Every row gives one point. The last column is the point's height on a tilted bowl or saddle (a function of degree 2), plus a little noise. Count its main directions that bend up, bend down and stay straight.

Points:
[[ 0.14 -0.03  0.10 -0.02]
 [-0.24  0.78 -0.05 -0.47]
 [ 0.02 -0.06 -0.05  0.08]
 [-0.27 -0.50 -0.37 -0.03]
 [-0.01  0.33  0.31 -0.02]
 [-0.12 -0.45  0.37 -0.22]
 [ 0.53 -0.11 -0.18 -0.45]
 [-0.05  0.10  0.29  0.06]
 [-0.12  0.32 -0.91  0.04]
 [-0.29 -0.29  0.28 -0.04]
 [ 0.65 -0.53  0.35 -1.10]
 [-0.02  0.48 -0.46 -0.15]
 [ 0.36  0.54  0.33 -0.49]
 [ 0.09  0.67 -0.10 -0.43]
 [-0.31 -0.20  0.32  0.00]
 [ 0.05 -0.28 -0.06 -0.01]
 [-0.72 -0.16  0.37 -0.25]
 [-0.23  0.03  0.06  0.13]]
Directions: 0 up, 2 down, 1 straight

Points:
[[-0.10 -0.26  0.21  0.09]
 [ 0.26 -0.25 -0.13  0.13]
 [ 0.19 -0.33 -1.24  1.10]
 [ 0.02  0.00 -0.24  0.02]
 [ 0.06 -0.09 -0.55  0.18]
 [-0.19 -0.38 -0.36  0.21]
 [ 0.36  0.00 -0.28  0.15]
 [ 0.28  0.08 -0.12  0.09]
 [ 0.18  0.20 -0.23  0.07]
 [-0.52  0.45 -0.13  0.21]
 [ 0.29  0.20  0.04  0.11]
 [-0.15 -0.39  0.38  0.22]
 [ 0.23  0.42 -0.04  0.16]
 [ 0.11  0.69 -0.40  0.38]
 [ 0.36  0.23  0.64  0.53]
 [ 0.11  0.65 -0.29  0.30]
 [ 0.62 -0.35  0.21  0.46]
 [-0.13  0.02 -0.36  0.06]]
Directions: 3 up, 0 down, 0 straight

Points, 24 rows:
[[-0.19 -0.27 -0.73 -0.49  0.29]
 [ 0.11 -0.06 -0.60  0.51 -0.41]
 [ 0.51 -0.33  0.44  0.12 -0.13]
 [ 0.28  0.20  0.41 -0.26 -0.52]
 [-0.35  0.14  0.06 -0.21  0.21]
 [ 0.04  0.50 -0.09 -0.30  0.08]
 [-0.05 -0.01  0.20  0.10 -0.03]
 [ 0.05  0.58 -0.16 -0.09  0.05]
 [ 0.75 -0.27  0.31  0.03 -0.33]
 [-0.06 -0.08 -0.37 -0.09  0.16]
 [ 0.00 -0.15 -0.17  0.65 -0.37]
 [-0.41 -0.15  0.11  0.37 -0.11]
 [-0.59  0.30  0.39  0.54 -0.15]
 [ 0.19  0.26  0.03  0.62 -0.61]
 [-0.02 -0.24  0.47 -0.03 -0.11]
 [ 0.21  0.59  0.32  0.37 -0.60]
 [ 0.30  0.31  0.54 -0.13 -0.61]
 [ 0.76  0.02  0.44  0.02 -0.76]
 [ 0.09  0.27  0.71  0.06 -0.42]
 [-0.34 -0.14  0.46  0.03 -0.05]
 [ 0.39 -0.78  0.51 -0.16  0.02]
 [-0.64  0.12 -0.18  0.15  0.16]
 [ 0.16 -0.18 -0.47  0.62 -0.42]
 [ 0.04  0.27  0.01  0.08 -0.07]]
Directions: 1 up, 2 down, 1 straight

Points (21 x 5):
[[-0.32  0.49 -0.05  0.38  0.36]
 [ 0.11  0.30 -0.13  0.56  0.61]
 [ 0.24  0.44  0.03  1.00  1.14]
 [ 0.06 -0.46  0.66 -0.28  0.02]
 [ 0.55 -0.29 -0.21 -0.43  0.34]
 [ 0.44  0.76 -0.15 -0.22  0.09]
 [ 0.19 -0.28 -0.18 -0.55  0.25]
 [-0.27  0.20  0.26 -0.08  0.08]
 [-0.23  0.30  0.08 -0.13  0.07]
 [ 0.29 -0.50  0.10 -0.30  0.35]
 [ 0.19 -0.70  0.01  0.12  0.18]
 [-0.28  0.23 -0.20 -0.20 -0.03]
 [-0.34 -0.34  0.53 -0.29  0.35]
 [-0.05  0.59  0.21 -0.35 -0.01]
 [-0.26  0.54 -0.15 -0.33 -0.29]
 [ 0.69  0.40 -0.28 -0.36  0.24]
 [-0.65  0.22  0.39  0.13  0.25]
 [-0.29  0.37  0.21 -0.09  0.05]
 [-0.18  0.41 -0.19 -0.11 -0.10]
 [-0.20  0.25 -0.14  0.29  0.31]
 [-0.14 -0.04  0.44 -0.11  0.03]]
Directions: 2 up, 1 down, 1 straight

Points:
[[ 0.21  0.38  0.00 -0.18  0.34 -0.03  0.25]
 [ 0.29 -0.44 -0.35 -0.34 -0.24  0.43 -0.11]
 [-0.28 -0.30  0.07  0.07  0.47  0.54  0.33]
 [-0.44  0.29 -0.39 -0.23 -0.65 -0.56  1.08]
 [-0.06  0.07 -0.66  0.29  0.32  0.13  0.47]
 [ 0.72  0.53 -0.32 -0.44 -0.05  0.22 -0.43]
 [-0.15  0.15 -0.43 -0.40 -0.07  0.63 -0.48]
 [-0.25  0.06 -0.23  0.54 -0.14  0.21 -0.19]
 [ 0.58  0.76 -0.12 -0.09 -0.18 -0.28  0.75]
 [ 0.14 -0.49 -0.21  0.56  0.28  0.41  0.26]
 [-0.17  0.01 -0.20 -0.24 -0.17  0.64 -0.39]
 [-0.18 -0.32  0.34  0.51 -0.11  0.00 -0.33]
 [ 0.88  0.57  0.28  0.22  0.47 -0.12  0.49]
 [-0.14  0.36  0.05  0.42  0.57  0.05  0.69]
 [-0.07 -0.61  0.32  0.18  0.18 -0.08 -0.24]
 [ 0.42 -0.46 -0.13 -0.48 -0.04  0.00 -0.17]
 [ 0.54  0.08  0.20 -0.04  0.78 -0.26  0.01]
 [ 0.16  0.13  0.64 -0.18 -0.11  0.32 -0.13]
 [ 0.00 -0.40 -0.28  0.26 -0.37 -0.29  0.05]
 [-0.16  0.76  0.42  0.97  0.00  0.06  0.31]
 [ 0.29 -0.19  0.12  0.18 -0.71  0.40  0.15]
 [-0.29  0.49  0.18 -0.54  0.01 -0.04  0.34]
 [-0.65  0.33 -0.23  0.12 -0.28  0.02 -0.13]
 [ 0.24 -0.10  0.09 -0.27 -0.35  0.31 -0.07]
 [-0.54 -0.05 -0.31 -0.10 -0.60  0.58 -0.67]
 [ 0.00 -0.18 -0.08 -0.34  0.03  0.43 -0.10]
 [ 0.20 -0.16  0.43 -0.13 -0.44  0.00  0.14]
 [-0.29  0.17 -0.24 -0.17  0.15  1.01 -0.60]
 [ 0.07 -0.09  0.06 -0.54 -0.17  0.10  0.03]
 [ 0.29 -0.40  0.13  0.06 -0.34  0.31  0.06]
 [-0.21  0.59 -0.27  0.22  0.28  0.43  0.14]
 [ 0.30  0.07  0.74  0.07  0.39  0.37  0.06]
 [ 0.21  0.11  0.51 -0.18  0.24  0.50 -0.13]
 [-0.70 -0.32  0.14 -0.20  0.30 -0.50  0.35]
 [-0.12 -0.26 -0.28  0.32 -0.41  0.17 -0.15]
 [ 0.18  0.23 -0.10 -0.07 -0.11  0.19  0.01]
 [-0.05  0.66 -0.13 -0.09 -0.13 -0.16  0.52]
 [ 0.09 -0.44 -0.09  0.79  0.70  0.09  0.49]
 [-0.17  0.29 -0.29  0.21 -0.20 -0.27  0.41]
 [ 0.11  0.22 -0.10 -0.21  0.02 -0.28  0.36]
 [-0.10 -0.15  0.33 -0.59 -0.03 -0.02  0.16]
 [-0.16  0.03  0.36 -0.04 -0.21 -0.16  0.10]
 [-0.69 -0.19 -0.30  0.37  0.14 -0.52 -0.04]
 [ 0.48  0.06 -0.26  0.41 -0.15  0.57  0.16]
 [-0.22  0.09  0.43 -0.10 -0.34  0.31 -0.16]
 [-0.10  0.14  0.93 -0.09  0.00 -0.10 -0.02]
 [ 0.18 -0.70 -0.68  0.70 -0.11  0.58  0.10]
 [-0.27 -0.24  0.69  0.03 -0.38 -0.21 -0.09]]
Directions: 3 up, 2 down, 1 straight

Points, 40 rows:
[[-0.16 -0.42  0.19 -0.15 -0.07 -0.28 -0.01]
 [-0.26 -0.03 -0.57 -0.54 -0.13  0.59  0.32]
 [ 0.31 -0.01  0.40  0.76 -0.25  0.49  0.66]
 [ 0.56 -0.50  0.39  0.11 -0.52  0.06  0.47]
 [-0.52 -0.08  0.01  0.46  0.38  0.13  0.03]
 [ 0.38 -0.36  0.37  0.02  0.49  0.32  0.41]
 [-0.08  0.01 -0.11 -0.08  0.50  0.31  0.05]
 [-0.12  0.08 -0.15 -0.29  0.20 -0.12 -0.02]
 [ 0.02 -0.14 -0.29  0.47  0.51 -0.36  0.24]
 [ 0.06 -0.03  0.69 -0.24  0.14 -0.31  0.10]
 [ 0.28  0.25  0.42 -0.22  0.64 -0.33  0.24]
 [ 0.29  0.03 -0.30  0.24 -0.20 -0.10  0.33]
 [-0.38 -0.27 -0.08  0.13  0.06 -0.48  0.08]
 [-0.30 -0.29  0.32 -0.14  0.18 -0.07 -0.14]
 [-0.46  0.31  0.10  1.08 -0.24  0.01  0.68]
 [ 0.12  0.90 -0.05  0.16  0.39  0.31  0.25]
 [ 0.12 -0.34  0.01  0.31  0.10  0.32  0.25]
 [ 0.02  0.27  0.06 -0.13  0.10  0.31 -0.02]
 [ 0.14  0.19  1.00 -0.25  0.87  0.28  0.61]
 [-0.30 -0.18  0.31  0.09 -0.22 -0.96  0.37]
 [ 0.05 -0.50  0.38  0.08  0.47 -0.01  0.17]
 [-0.04  0.14 -0.39 -0.02 -0.01  0.28  0.13]
 [ 0.26 -0.47 -0.61 -0.42 -0.75 -0.11  0.86]
 [ 0.18  0.15 -0.11 -0.11  0.30  0.12  0.07]
 [ 0.37 -0.20 -0.04  0.47  0.00  0.11  0.39]
 [-0.01  0.43  0.15  0.12 -0.26  0.25  0.05]
 [ 0.20 -0.24 -0.29  0.49 -0.26  0.18  0.49]
 [-0.20  0.64 -0.85 -0.56  0.20 -0.09  0.49]
 [-0.24  0.14  0.03  0.01 -0.84 -0.05  0.14]
 [-0.38 -0.20  0.14  0.14 -0.18  0.81  0.02]
 [ 0.05  0.16 -0.04 -0.02  0.47  0.30  0.06]
 [ 0.36  0.21 -0.29 -0.20 -0.29 -0.32  0.38]
 [ 0.01  0.44  0.16 -0.05  0.36 -0.19  0.01]
 [-0.08 -0.15  0.02  0.37  0.03  0.31  0.11]
 [ 0.79  0.26 -0.07 -0.28  0.39 -0.35  0.53]
 [-0.29 -0.18  0.81  0.16  0.32 -0.53  0.16]
 [ 0.53 -0.55  0.77  0.32 -0.24 -0.59  0.71]
 [-0.33  0.02 -0.02  0.02  0.26  0.15 -0.12]
 [ 0.28  0.29  0.07 -0.75  0.00  0.28  0.27]
 [-0.39 -0.71 -0.15  0.22 -0.49 -0.40  0.40]]
Directions: 5 up, 0 down, 1 straight

Points:
[[ 0.24 -0.33  0.37  0.15  0.09  0.15 -0.01]
 [-0.10  0.32  0.10 -0.25  0.11  0.06 -0.01]
 [-0.21 -0.17 -0.32  0.09  0.03  0.16  0.14]
 [ 0.06 -0.12 -0.25  0.28 -0.68 -0.08  0.14]
 [ 0.41 -0.28 -0.20 -0.05 -0.26  0.28 -0.06]
 [-0.20  0.15 -0.12 -0.16 -0.26  0.32  0.01]
 [ 0.34  0.58  0.25  0.21 -0.68  0.02 -0.09]
 [ 0.17  0.22 -0.31  0.53 -0.76  0.30  0.30]
 [ 0.46  0.30 -0.23  0.52  0.13  0.09  0.13]
 [-0.17 -0.69  0.41 -0.03 -0.06  0.44  0.34]
 [ 0.01 -0.08 -0.11 -0.25  0.37  0.09  0.15]
 [ 0.16  0.02 -0.39  0.27 -0.09 -0.23  0.07]
 [-0.38  0.26 -0.10  0.13 -0.07  0.35 -0.06]
 [-0.76 -0.41  0.25 -0.23 -0.04 -0.18  0.52]
 [-0.18 -0.01 -0.19 -0.17 -0.28  0.21  0.08]
 [-0.20 -0.02 -0.03 -0.25  0.27  0.01  0.16]
 [ 0.46 -0.54  0.11 -0.10 -0.07 -0.52 -0.06]
 [-0.17 -0.01  0.39  0.22 -0.02 -0.35  0.05]
 [ 0.00  0.21  0.14 -0.03  0.61 -0.79  0.77]
 [ 0.48 -0.14  0.17 -0.37  0.07  0.37  0.10]
 [ 0.36  0.78 -0.34 -0.16  0.47 -0.13  0.49]
 [-0.15  0.76  0.14  0.16  0.19 -0.06  0.02]
 [ 0.05  0.37 -0.58 -0.82  0.71  0.02  0.82]
 [ 0.41 -0.41  0.08 -0.38  0.45 -0.09  0.21]
 [ 0.29  0.60  0.22 -0.14 -0.33 -0.22 -0.03]
 [-0.36  0.01  0.02  0.24 -0.15 -0.36  0.17]
 [ 0.13 -0.20  0.01  0.29  0.45  0.20  0.13]
 [ 0.57  0.34  0.43 -0.51  0.45  0.28  0.44]
 [-0.16 -0.75  0.39  0.20  0.10 -0.14  0.27]
 [ 0.08 -0.18 -0.07  0.21  0.50 -0.10  0.18]
 [ 0.03 -0.55 -0.79 -0.38  0.50  1.26  1.38]
 [-0.73  0.00  0.33 -0.18 -0.29  0.06  0.10]
 [-0.18 -0.18 -0.24  0.34  0.48  0.65  0.39]
 [ 0.35  0.58 -0.30 -0.87 -0.57 -0.10  0.44]
 [ 0.45  0.46 -0.92 -0.21  0.13  0.08  0.44]
 [ 0.11 -0.03  0.00  0.33  0.15 -0.73  0.29]
 [-0.11  0.75  0.30  0.89 -0.14 -0.42  0.31]
 [ 0.07  0.34 -0.35  0.26 -0.78  0.22  0.25]
 [-0.19 -0.60  0.52  0.28 -0.31  0.23  0.18]
 [-0.13  0.03 -0.48 -0.12  0.41  0.26  0.31]
 [ 0.20 -0.74 -0.36  0.02 -0.17  0.31  0.19]
 [-0.03 -0.39 -0.45 -0.17  0.23 -0.08  0.24]
 [-0.39 -0.06  0.24 -0.42 -0.37 -0.34  0.42]
 [ 0.19 -0.09 -0.56 -0.20  0.63 -0.09  0.39]
 [ 0.06  0.11 -0.01  0.49  0.09 -0.48  0.17]
 [ 0.02 -0.14  0.03  0.31 -0.22 -0.55  0.11]
 [ 0.13 -0.16 -0.35 -0.33 -0.07  0.02  0.09]]
Directions: 5 up, 1 down, 0 straight

Points:
[[ 0.33  0.16  0.63  0.73 -0.20 -0.08 -0.16  0.05  0.38]
 [-0.28  0.51 -0.06 -0.40 -0.44 -0.31 -0.36  0.12 -0.01]
 [ 0.43 -0.23 -0.11 -0.10 -0.30  0.29  0.00 -0.27  0.30]
 [-0.37  0.57  0.55 -0.25 -0.17  0.50  0.05 -0.42  0.69]
 [-0.11 -0.65 -0.44 -0.23  0.09  0.29  0.30 -0.31  0.31]
 [-0.09 -0.55 -0.47  0.23 -0.39  0.14  0.06 -0.31  0.33]
 [-0.40 -0.35 -0.24  0.06  0.76 -0.48 -0.25 -0.36  0.06]
 [ 0.53  0.29 -0.16  0.57 -0.02  0.47  0.68  0.26  0.63]
 [-0.09  0.15 -0.56  0.31 -0.46 -0.30 -0.83 -0.15 -0.11]
 [-0.90 -0.42  0.10  0.04 -0.22 -0.06 -0.03 -0.54  0.41]
 [-0.53  0.22  0.22 -0.48 -0.22 -0.23  0.37 -0.23  0.14]
 [-0.45 -0.57 -0.15 -0.10 -0.23  0.06 -0.20 -0.06  0.26]
 [ 0.27 -0.26  0.42  0.36 -0.27  0.10 -0.43  0.13  0.31]
 [ 0.14  0.28 -0.07 -0.35  0.38 -0.40  0.35  0.20 -0.04]
 [ 0.02  0.73  0.52 -0.04  0.20 -0.07 -0.26  0.51  0.36]
 [-0.35 -0.39 -0.12 -0.34  0.12  0.03  1.11 -0.34  0.12]
 [ 0.26 -0.23  0.37  0.50  0.46 -0.49 -0.16 -0.03  0.08]
 [ 0.28  0.33 -0.35  0.03  0.14  0.12  0.14 -0.75  0.26]
 [ 0.56 -0.71  0.37  0.19 -0.37  0.43 -0.38  0.07  0.56]
 [ 0.24  0.27  0.51  0.53 -0.04  0.31  0.32 -0.52  0.52]
 [ 0.01 -0.66  0.24 -0.52  0.38 -0.07  0.03  0.02 -0.06]
 [ 0.27 -0.27  0.08 -0.01  0.07 -0.40 -0.23  0.01 -0.04]
 [-0.31 -0.06  0.38 -0.47  0.08  0.11 -0.24 -0.33  0.18]
 [ 0.38  0.15  0.12  0.01  0.17 -0.57 -0.42  0.05 -0.03]
 [-0.27  0.17 -0.23  0.25  0.18 -0.35 -0.38  0.49  0.07]
 [-0.20 -0.28 -0.24 -0.31 -0.08 -0.21  0.41 -0.40  0.03]
 [-0.17 -0.42 -0.19  0.05  1.40  0.57 -0.09 -0.10  0.78]
 [-0.31  0.09 -0.83 -0.27  0.90 -0.16  0.28  0.08  0.21]
 [ 0.31 -0.27 -0.24  0.07 -0.25 -0.02 -0.09 -0.13  0.09]
 [ 0.28 -0.29  0.04 -0.37 -0.61 -0.16 -0.30 -0.28  0.18]
 [ 0.15 -0.27  0.36 -0.10  0.38 -0.21 -0.26  0.12  0.00]
 [-0.05  0.01  0.25 -0.37  0.31 -0.04  0.31  0.16 -0.03]
 [ 0.05  0.62 -0.31 -0.50  0.36 -0.17 -0.03 -0.39  0.02]
 [-0.31 -0.18  0.08 -0.09 -0.42  0.43 -0.58 -0.51  0.56]
 [ 0.27  0.22 -0.16  0.55 -0.19 -0.04 -0.31 -0.06  0.08]
 [ 0.39 -0.03  0.15 -0.03 -0.17 -0.22  0.15  0.57  0.16]
 [-0.46 -0.04  0.08 -0.66  0.03  0.69  0.31 -0.02  0.63]
 [-0.23  0.35  0.21  0.21  0.16 -0.38 -0.02 -0.33 -0.03]
 [-0.62  0.15  0.29 -0.30 -0.58  0.01 -0.03  0.31  0.42]
 [-0.03 -0.46  0.56  0.14 -0.37  0.58  0.14 -0.13  0.52]
 [-0.06 -0.50  0.13  0.12 -0.56  0.46 -0.26 -0.57  0.63]
 [ 0.18  0.15 -0.25  0.18  0.15  0.04 -0.53 -0.15  0.06]
 [-0.05  0.65  0.11 -0.39  0.05  0.20 -0.32 -0.27  0.21]
 [-0.36 -0.03 -0.10 -0.43  0.54  0.49  0.22 -0.39  0.38]
 [-0.15  0.17  0.60 -0.26  0.09  0.42  0.70 -0.27  0.38]
 [ 0.10  0.12  0.00 -0.03  0.19  0.28  0.00 -0.32  0.19]
 [ 0.35  0.24  0.05 -0.47  0.42  0.21 -0.11 -0.22  0.23]
 [ 0.55 -0.02  0.36 -0.09 -0.12 -0.16  0.11  0.25  0.15]
 [-0.55 -0.34  0.49  0.41  0.51  0.50 -0.01 -0.06  0.43]
 [-0.26 -0.11  0.25  0.28  0.11 -0.07  0.44  0.35  0.02]
 [ 0.24  0.30  0.04 -0.13 -1.00 -0.27  0.20 -0.26  0.35]
 [-0.42  0.98 -0.34  0.41  0.44  0.17  0.07  0.62  0.48]
 [ 0.12  0.29 -0.82  0.39  0.44 -0.01 -0.02  0.15  0.16]
 [ 0.46 -0.19 -0.25 -0.22 -0.51 -0.11 -0.62  0.11  0.11]
 [-0.45 -0.17  0.48  0.44 -0.27 -0.15 -0.35  0.20  0.31]
 [-0.35 -0.38 -0.17  0.02 -0.41 -0.39  0.15  0.30  0.08]
 [ 0.44 -0.21  0.05 -0.31 -0.46  0.08  0.53 -0.15  0.35]
 [-0.09 -0.52  0.35 -0.30 -0.06  0.03 -0.06  0.70  0.25]
 [ 0.00  0.03  0.23  0.10 -0.87 -0.12 -0.36  0.20  0.28]
 [ 0.35  0.73  0.51 -0.35 -0.46  0.36  0.48  0.37  0.81]
 [-0.08  0.13 -0.14  0.31 -0.36 -0.08  0.24  0.24  0.09]
 [ 0.22  0.05  0.07  0.65  0.31 -0.51  0.28  0.22  0.09]
 [-0.23 -0.74 -0.25  0.51  0.02  0.49 -0.09  0.63  0.72]
 [-0.19 -0.48 -0.31 -0.23 -0.33  0.74 -0.50  0.25  0.78]
 [-0.14  0.06  0.09  0.18  0.14 -0.61  0.28  0.20 -0.11]
 [-0.42  0.62  0.86  0.10  0.65  0.04  0.57  0.19  0.32]
 [ 0.31 -0.20  0.03 -0.15  0.05  0.05  0.14  0.12  0.07]
 [ 0.48 -0.07 -0.13  0.15 -0.12  0.21 -0.38  0.21  0.23]
 [-0.32 -0.48  0.28 -0.31  0.44 -0.34 -0.18  0.85  0.24]
 [ 0.23 -0.27  0.38 -0.01 -0.27  0.27  0.04  0.38  0.30]
 [-0.09  0.28 -0.02 -0.17  0.14  0.73 -0.18  0.54  0.67]]
Directions: 7 up, 1 down, 0 straight
